Each row is a point. Each copy is the shape, with its points in the same order, turned, moved and blurred by noise. Is it also mirrored, or only turned?
In the rows, 128 means zero.

Shape (6 x 3):
[[110 164 146]
 [102 151 140]
 [186  79  94]
 [124 135 164]
 [142 108 112]
 [162 168 119]]
Copy 1, 6 rows:
[[162 139 107]
 [147 147 111]
 [ 86 109 213]
 [138 117 113]
 [107 129 161]
 [171 128 168]]
Copy 1 is: mirrored
Copy 2:
[[145 100  97]
 [150 114  98]
 [178 138 214]
 [168  91 120]
 [170 136 162]
 [114 107 157]]
Copy 2 is: only turned
Copy 3 (6 x 3):
[[ 95 118 108]
 [111 122  99]
 [191 159 180]
 [102 153 117]
 [161 142 137]
 [116 103 163]]
Copy 3 is: mirrored

Shape, 10 rows:
[[149 128  79 136 122  81]
 [133 125  99 132 131 119]
 [132 146 132 111  60 126]
 [160 171 157 112 133 191]
 [115 133 146  74 120 173]
 [166 147  84 137  82 151]
 [106 179 130 150 124 101]
 [127 122 160 101 150 125]
 [111 117 159 147 122  81]
 [114  59 134 103  72 157]]
Copy 1:
[[130 136  65 127 118 167]
 [138 128 104 113 124 152]
 [172 172 127 163 128 134]
 [195 116 151 116 178  88]
 [165 157 177 104 132 112]
 [204 122  86 148 107 125]
 [139 120 119 155 170 179]
 [127 148 146 103 165 121]
 [ 81 145 116 161 148 153]
 [134 170 152 142  68  95]]
Copy 1 is: only turned
Copy 2:
[[165  77 141  73 115 162]
 [161  99 146 113 126 148]
 [144 113 148  91  97  72]
 [149  81 173 189  92  83]
 [131 104 158 162 148  75]
 [182 102 192  95  88 113]
 [178  91  89 121  96 119]
 [113  88 128 150 133 124]
 [115 115  90 111 101 144]
 [ 99 165 181 106 145 102]]
Copy 2 is: only turned
Copy 3, 10 rows:
[[154  99 114  95 145 186]
 [146 124 113 126 147 164]
 [ 97 114  58 125 121 143]
 [156 125  84 161 123  63]
 [108 148  90 159 167  94]
 [168 125  53 128 120 158]
 [121  69 124 157 115 154]
 [114 127 139 125 152 103]
 [ 95 110 153 113 111 153]
 [ 83 204  80 118 143 148]]
Copy 3 is: only turned
Copy 4:
[[ 90 145 160 122 145 124]
 [126 131 143 126 139 134]
 [103 108  74 137 131  82]
 [155  46 132 181  92 123]
 [175  69 112 126 102  97]
 [118 115 129 182 159  95]
 [ 89  82 111 111 156 158]
 [140  93 134 102  80 128]
 [ 96 129 105  99  97 160]
 [175 165  76 133  97  89]]
Copy 4 is: mirrored

Shape:
[[ 91 109  67 136 139 117  89 126]
 [160 100 122 183  72 161  87 143]
 [157 125 146  97 132 144 130 148]
 [132 150 134 163  82 160 130  72]
 [148 108 104 154 165  91  79  86]
 [ 70 175 103 122 154 161 123 107]
 [152 134 116 122  67  96 166 123]
 [148  89 164 144  92 165 140 117]
 [108 113 136 111 128 179  76  98]
 [141 144  98 179 108 157 144 121]
 [127  93 120 169 155 106  84 127]
 [127  91 122 137 136 139 149  61]
 [131 132 166 138 163  86  91  85]]
Copy 1, 13 rows:
[[138 121  61 105 156  86 165 174]
 [138 116 145 170 117  92 231 135]
 [127 144 142 115  88 110 130 133]
 [159  81 152 148 158 149 152 127]
 [200 120  67 101 134  91 170 104]
 [122 124 115  69 174 162 139 172]
 [107  95 109 189 110 130 122 111]
 [139 145 178 161 138 103 150 116]
 [153 126 153  90 152  83 158 167]
 [147 125 126 157 134 161 179 144]
 [162 148  88 110 145  88 191 108]
 [190 136 131 144 170 106 118 134]
 [171 124 107  75 139 100 143  65]]
Copy 1 is: mirrored
Copy 2 (13 x 8):
[[122  67 125 140 119  98  87  84]
 [154 101  70 169 133  63 169 117]
 [148 123 120 104 131 129 139 164]
 [151 129 126 214 122 125 158 131]
 [129 135 105 152 169 108  61  96]
 [116 123 165 141  68 139 119  94]
 [135  66 133 162 172 144 167 154]
 [154 124 122 175 128  83 151 184]
 [146 128 102 159  73 108  99 145]
 [156 116 136 166 128 104 171  98]
 [112 121 103 143 148  66  93 105]
 [154 116 159 195 139 109  93 148]
 [ 90 167 112 159 156 131  80 131]]
Copy 2 is: mirrored
Copy 3, 13 rows:
[[145 187  93 134 110 115 137 162]
 [160 139 155  35 132 124 144 154]
 [106 110 135 112 112  96 106 112]
 [187 112 153 120 111 160 165 110]
 [180 190  98 108 109 114 110  80]
 [154 106  97 195 125 131 146 144]
 [116 156 206 133 116 124 160 103]
 [127 108 172  74 115 156 111 121]
 [159 104 108 111  74 120 115 141]
 [144 134 136 108 152 150 171 128]
 [166 179 105  86 133 113  97 123]
 [146 147 128 121  89 186 125  93]
 [175 153 127 138 105 101  75  71]]
Copy 3 is: mirrored

Shape (13 x 9):
[[154 134 120 128 134 110 140  92 126]
 [148 164  87 170 106 176 158 137 178]
 [183 154 147  90 163 120 158 143 173]
 [110 140  98 148 173 116  91  95  92]
 [176 121 172 158  98 181 174  99 125]
 [142 137  93 144 160 173 144 175 160]
 [119 128 146 146 105  92  98 114  87]
 [116 173 101 139 133 133  93 129  91]
 [175 133 128 160 130  85 166 112 156]
 [ 97 102 183  90 150 144  99 116 168]
 [125 148 135  89 124 151 170 168 130]
 [123 107  89  73  93 104 165 111 106]
 [182 138 155  83 108 121  95 176  90]]
Copy 1:
[[136 130 133  91  91 115 126  93 144]
 [168 137  65  79 152  92  91 136 108]
 [149 172 126 142 120 141  88  70 112]
 [141  69 152 113  84  80 109 122 187]
 [120 129  58  93 149 153 168  88 131]
 [153 117  94 129 139 124  56 145 107]
 [ 92 116 132 124  76  77 159 121 157]
 [131  96 103 134  79  63  98 120 173]
 [106 157 140  71 113 105 112  93 115]
 [159 117 159 189 139 132 162 128 140]
 [137 169  81 162 100 136 112 135 148]
 [163 175 119 100  35 132 144 138 143]
 [ 97 135  80 186  57 114 123  77 119]]
Copy 1 is: only turned
Copy 2:
[[137 130 114 123 117 147 105  97 133]
 [ 55  86 114 132 120 104 147 105 176]
 [ 75 198 131 124 131 135 130 107 116]
 [166  91 159  94  89 180 127 121 127]
 [ 99 111  79 171  94  73 108  96 103]
 [ 65 116 142 142 106 144 182 131 150]
 [204 119 145 115 106 112 105 137 143]
 [157  96 145  81 104 133 156 126 138]
 [126 163 122 153 112 132  91  82 175]
 [122 134 180 147 159 128 107 156  60]
 [125 147 123 147 151 110 187 123 118]
 [175 132  81 138 175 159 140 120 133]
 [159 185 111  94 100 103 152 179 122]]
Copy 2 is: mirrored
Copy 3 (13 x 9):
[[135 134 138 143 119 103 124 155  99]
 [137  72 107 116  68 129 107 139 168]
 [178 152  93  99 137 124 117 186 134]
 [113 133 152 194 126  78 170 142 130]
 [199 137 123 123  69 133  98  97  98]
 [146 102  85 149 118 130 109 142 191]
 [ 97 144 113 167 120  95 157 105  72]
 [ 90 142 117 176  94  95 163 137 143]
 [163  91 102 126 128 105 121 163  81]
 [143 166 146  96 175 130 164  94 148]
 [129 155  88 131 122 177 121 147 143]
 [ 81 147 147 155 136 158  87 155  81]
 [113 208  51 139 126 101 113 128 108]]
Copy 3 is: mirrored
Copy 4:
[[123 101 136 146 119 117 131 100 122]
 [102 123  84 172  87 194 162 137 144]
 [100 110 170 194 131 168  96 124  96]
 [147 146  90 145 155  74 138 106 119]
 [160  80 161 133 104 189 189 120 123]
 [123 171 110 185 123 182 129 151 142]
 [126 101 139 123 139  65 165 149 128]
 [106 156  97 149 145  92 173 131 107]
 [114  69 145 185 113 131 126 112 156]
 [156 109 134 112 147 138  85 183  71]
 [ 84 144 157 132 153 179 134 150 122]
 [ 78 132 161  81 113 120 114 103 147]
 [100 153 208 155 121 102 161 163  87]]
Copy 4 is: only turned

Shape, 14 rows:
[[125 123 125 123 110 106 113 143 127 161 122]
 [191 138 115 142 132 133 119 154 110 142 149]
 [143 130 122 130 111  99 207 154 142 130 148]
 [130 130 118 115 147 150 117 161 130 118 100]
 [181 124 118 112 140  96 117 128 129 116 154]
 [138  93 122 139 146 130 133 157 136 126 157]
 [139  94 127  96 156 125 181 158 120 157 155]
 [128 129 139 148 128 119 104  91 112 118 143]
 [136  12 138 130 136 144 100  93 113 146  36]
 [145 116 123 134 124 120 108 162 110 146 147]
 [148 127 121 145 141 107 136 122 163 146 133]
 [130 130 135 147 141  92 120 159 129 115 103]
 [127 130 114 131  97 101 137 122 155 109 162]
 [147 139 169 125 117 131 104 159 135 131 156]]
Copy 1 (14 x 11):
[[131 141 133 131 145 126 118  99 133 147 123]
 [115 165 120 142 133 119 132 174 158 153 112]
 [102 161 134 108  99 107 145 123  97 130  58]
 [138 104 139 121 131 137 135 156 114 159 134]
 [105 151 137 122  99 122 135 148 176 127 126]
 [115 112 109 115 114 133 139 137 152 159  89]
 [ 96 136  99  86 126 156 123 135 119 119  80]
 [125 130 117 148 129 117 183 110 161 135 138]
 [139  90 187  72 213 196 187  98 177 161 127]
 [120 130 113 136 144 117 117 133 155 155 112]
 [114 156 136 129 100 146 152 113 138 166 115]
 [ 98 109 160 148 124 119 139 123 125 158 120]
 [137 142 128 123  87  90 150 100 143 141 100]
 [143 124 119 174 117 133 122 135 150 130 101]]
Copy 1 is: mirrored
Copy 2, 14 rows:
[[124 140 126 117 110 108 146 127 154 110 114]
 [ 95 161 155 135 156 138 113 114 155  95 133]
 [105  98 153  95 122 143 106 105 147 121  56]
 [103 122  97 131 142 114 127 102 123 139 141]
 [102 174 167 119 139 135 116 125 132 143 111]
 [109 131 127 150 136 139 116 140 119 118  90]
 [ 68  97 151 136 109 119 110 149 127 126  85]
 [163 143 147 123 150 140 141 151 149 142 137]
 [148 111 148 123 131  50 165 152  26  99 166]
 [115 148 131 149 124 119 127 128 149 108 116]
 [116 145 133  97 148 141 152 138 129 120  95]
 [132 139 125 128 155  97 146  98 138 140  96]
 [147 144 134  98 115 167 121 120 142 136  86]
 [128 155 106 122 141 113  89 143 168 118 111]]
Copy 2 is: mirrored
Copy 3:
[[143 123 144 136  96 131 118 107 118 112 134]
 [102 125 146 129 149 178 132 126 149 107 140]
 [104 122  95 154  79 146 144 119 167 160 116]
 [153 129 108 133 155 117 113 111 151 116 159]
 [ 82 147 137 153 150 147 135 108 119 125 132]
 [127 150 117 140 141 138 120 125 153 117  99]
 [121 189 102 123  91 146 125 126 177 133 120]
 [146 132 142 147 144 125 157 149  97 125 123]
 [146 152 101 156 106  63  79 186 111   7 152]
 [139 135 152 143 132 150 128 117 143 112 118]
 [101 111 120 116 112 120 147 117 126 122 118]
 [131 114 142 165 130  98 133  99 151 115 141]
 [123 115 107 155 117 138 143 116 101 154 101]
 [137 121 165 135 143 137  99 138 138 156 122]]
Copy 3 is: mirrored

Shape, 15 rows:
[[119  60  97 119 142 164  82 100  81  79  95  97]
 [146 114 151 138 122 100 123 157 140 149 158 124]
 [117 128 131 145 155 122 125 123  81 142 108 125]
 [105  82 114 106 153 133 126 119  93  52 101 118]
 [137 164 136 148 142  85 120 163 103 107 151 101]
 [170 174 133 131 129 124  96 170 118 137 117 117]
 [153 138 105 134 183 113  88 106 151 129 135 152]
 [143  48  60  85 175 147 145 101  92 119  70  88]
 [114 119 130 167  98  99 138  44 172  91  99 145]
 [118 150 144  99 101 104 152  50 162 141 120 181]
 [145 142 177 119 169 116 105 148 123 142 111  91]
 [ 87 143 109 112 117 133 161  51 181 127 124 128]
 [130  88 124 136 139 117 134 139 160 115  74 149]
 [116 144 126 129 148 111 102 161 150 169 113 138]
 [123 132 128 147 128 154 175  62 182 123 127 174]]
Copy 1 (15 x 12):
[[114 176 146 100  72  94 145 123 217 172 106  97]
 [110 127 135 149 144 140 102 161 112 137 104 118]
 [105 128 142 103 122 142 126 103 165 122  83 135]
 [114 178 163  69  84  75 144 124 156 141 105 110]
 [101 106 175  88 159 133 109 151 120 132 128 134]
 [ 82  88 115 109 132 136  85 118 134 156 143 137]
 [ 98 118  98 104 158  83 132 139 144 174  78 151]
 [ 74 209 164 130  85  62 142  52 185 160  81 115]
 [148 201 113  76 148 145 180 142  97 207  97 126]
 [141 196  59  87 172 134 150 123  95 135  91 135]
 [ 70  83 128 110 132 126 134 113 129 131 100  89]
 [124 195  90 113 165 117 208 120 112 153 125 150]
 [ 92 161 117 116  80 111 134 126  96 167  86 135]
 [ 64 120 101 126 139 137 119 138 120 130  99 164]
 [180 164  84 114 141 118 187 114  90 161  94 162]]
Copy 1 is: mirrored
Copy 2 (15 x 12):
[[109 158 193  67 121 128  85 151 159 181  70 141]
 [114 138 106 131 135 152 121 144  88 140 154  93]
 [160 141 140 124 115 141 138 129 120 142  88 126]
 [103 169 166  88 137  96 152 141 155 189  82 148]
 [114 166  90 136  92 151 170 140 103 134 101 115]
 [125 155  75 152 104 177 120 127 140 131 120 110]
 [123 177 138 131 134 127 125 101 143  93 107  75]
 [180 181 148  47 171  98  84 118 169 188  73 139]
 [ 71  87 148  97 155 100 134  43 112 110 107 140]
 [125  89 128 142 116  55 123  54 129 126 149 105]
 [140 167 127 112 102 173 148 115 140 143 155 117]
 [126  98 119  95 142  52 130  87 134  88 134 144]
 [117 126 132 121 197 138 148 102 158 164 114 115]
 [149 126 103 141 143 158 138 134 150 108 136  78]
 [110 115 138 147 173  69 120  70 120  92 138 156]]
Copy 2 is: mirrored
Copy 3, 15 rows:
[[124 135 165 118 126  55 162  63  92 113 188 119]
 [136 141 146  63 145 138 146 164 156 134 138 126]
 [132 104 123 118 137 116 143 120 142 111 153 161]
 [128 153 164 135 132  84 178  72  99 131 134 141]
 [133 145 131 119 101 133 166 164 171 163 145 141]
 [163 117 107  96  86 118 127 162 149 137 138 107]
 [112 106 111  97 147 103 101 141 108 180 129 122]
 [110  81 187  93 102  87 176  81  34 109 155 159]
 [166 168 179 118 175 160  69  88 112 167 145 165]
 [170 120 122  77 184 195 100  72 116 156 111 150]
 [144  84 151 119 136 117 148 163 157 129 126 102]
 [113 125 163 103 151 197  85  58 111 147 116 144]
 [151 147 161 104 150 111 117 137  82 106 111 140]
 [113 120 105 103 142 141 123 173 123 108 127 116]
 [132 129 155  74 161 150  58  73 131 150  85 173]]
Copy 3 is: only turned
Copy 4:
[[ 66 131 179  75 142 149  97 133 116 211 102 115]
 [144 165 102 103 124 160 146 111 119 116 156 110]
 [ 98 125 126 128  92 153 117 171 109 130 125 130]
 [ 92 125 155  98 146 132  63 122  96 188 100  90]
 [113 133  96 104 138 170 102 142 110  84 126  75]
 [136 138 112  97 132 136 141 166 149  88  99 109]
 [171 106 133 103 163 183 119 162 110 144 109 145]
 [ 74 108 193  45 125 130  58 156 101 179 144 161]
 [155  55 166 147 145 157 171 114  78 182 152  82]
 [176  55 152 171 114 142 132  96 127 143 170 134]
 [128 175 157 112 113 165 118 159 104  87 130 112]
 [117  62 163 163 177 138 122 109 106 139 175 134]
 [150 131 147  98 140 108 125 151  90 175 163  97]
 [149 153 120 119 147 137 127 185 127 121 167 124]
 [163  72 140 158 158 125 152  98  66 156 140 156]]
Copy 4 is: mirrored

Shape:
[[136 129 113 114 141  84 136 111 141 118 139 128]
 [ 66 249 119 103 107 137 116 109 119 123 142 106]
 [146 117 159 110 117 139 121 190 153 126 142 120]
 [151 122 120 157 155 124 118 157 113 137 128 124]
 [139 120 113 101 140 141 139 121 108 158 140 128]
 [101 113 106 102 144 123 136 119 137 112 118 140]
 [152 123 115 112 147 139 145 116 133 123 138 138]
 [143 121 107 117 135  94 116 110 161 129  76  95]
 [143 124 103 105 149 138 101 118 186 164 115 138]
 [143 116 100 189 135 105 148 127 155 116 141 103]
 [132 122 218 115 151 149 140 115 230 113 130 108]
 [120 136 106 119  98 152 145 111 133 145 124 119]
 [130 125 122 115 150 141  58 120 109 113 123 141]
 [ 67 127 143 180 162 115 136 118 122 118  98 127]
 [142 184 106 104 149 150 143 121 144 110 134 139]
 [139 114 106 111 158 130  29 134 120 129 132 132]
 [ 85 149 131 107 154 143 140 152 113 115 129  49]]
Copy 1 (17 x 12):
[[154 132 156 151 111 102 148 112 112 121 108 133]
 [105 165 184 155  47 122 162  96 141  85 226 149]
 [121 133 118  73 103 113 127 130 114 159 139 115]
 [140 124 130 151 129 124 133 160 105 150 148  92]
 [129 148 126 143 136  87 172 136 126 120 138  96]
 [147 149 146 141 131 103 169 142 113 117 121 168]
 [125 128 136 152 125  88 161 142 127 132 116 124]
 [156 101 131 151 131 149 179 111 111 123 106 148]
 [112  98 152 115 131 115 186 131  96  89 107 120]
 [139 121 183 156 157 140 126 127 132 162 118 122]
 [118  95 141  65  97 132 101 133 182  91  81 160]
 [ 91 157 146 144 135 121 176 126 138 126 141 124]
 [119 113 105 152 128 107 137 143  72  95 165 138]
 [146 166 164 156 127 164 119 181 127 106 133 149]
 [108 118 164 151  83  89 172 142 145 120 153 140]
 [135  95 104 139 140  92 127 130  45  87 166 123]
 [174 146 140 112 122 137 151 139 162 129 203 145]]
Copy 1 is: only turned
Copy 2, 17 rows:
[[113 117 107 112 162 122 134 128 145 107  93 115]
 [220 149  75 144 139  76 103 159 190 153  94  68]
 [ 99 151 126  88 117 101 112 118 125 182 131 126]
 [138 134 132  98 133 135 154 143 100 136 130 125]
 [139 139  96 143 164 146 116 122 112 145 127 133]
 [127 138 126 140 156 112 106 109 126 101 119 110]
 [125 130 109 111 176 132 114 120 117 129 131 116]
 [109 124 114 109 125 133  90 154 105  92  78  97]
 [113 155  68 103 129 129 105 107  92 107 117  90]
 [111 126 113  81 154 114 147 177 131  87 143 132]
 [112 163 102  26 116 109  44  88 164 114 128 139]
 [138 124  81 143 146 114  88 151 123 133 142 116]
 [146 137 137 127 120 163 128 104 129 129 131  61]
 [182 133 150 116 111 108 122 134 142  67 131 145]
 [164 134  95  98 185 102 106 124 125 141 117  83]
 [123 157 127 126 106 172 150 104 116 131 123  48]
 [155 198 146 130 146 115  92 171 158 139 103 128]]
Copy 2 is: mirrored
Copy 3:
[[130 129 157 147 127  88 139 144 109 152 129 152]
 [184 159 146 154 120 218 131 180  89 202 126 120]
 [144  77 121 168 176 125 133 127 138 128 166 156]
 [ 99 117 136 156 140 126 117 117 119 113 145 113]
 [106 123 117 127 135 108 135 168 132 134 157 104]
 [140 127 132 100 129 103 130 125 118 168 140 130]
 [131 116 148 129 127 104 126 150 137 126 137 113]
 [124 148 162 156 158  88 175 111 141 170 121 118]
 [113 105 162 108 184 120 160 144 141 140 114 121]
 [151 135 156 157 135  98 161 114  88  87 134 124]
 [192  37 125 162 167  97 162 134 142 142  64 137]
 [152 133 120 126 130 134 173 162 134 138 162 108]
 [ 97 153 125 123 153 145 107 119 149 141 111 140]
 [132 129 122 139 104 139 144  74  84 141 107  99]
 [160 115 177 125 127 133 104 176 133 152 138 116]
 [ 77 159 141 114 196 137 103 120 144 140 119 148]
 [172 142  89 183 162 137 114 131  99 178 139  84]]
Copy 3 is: only turned
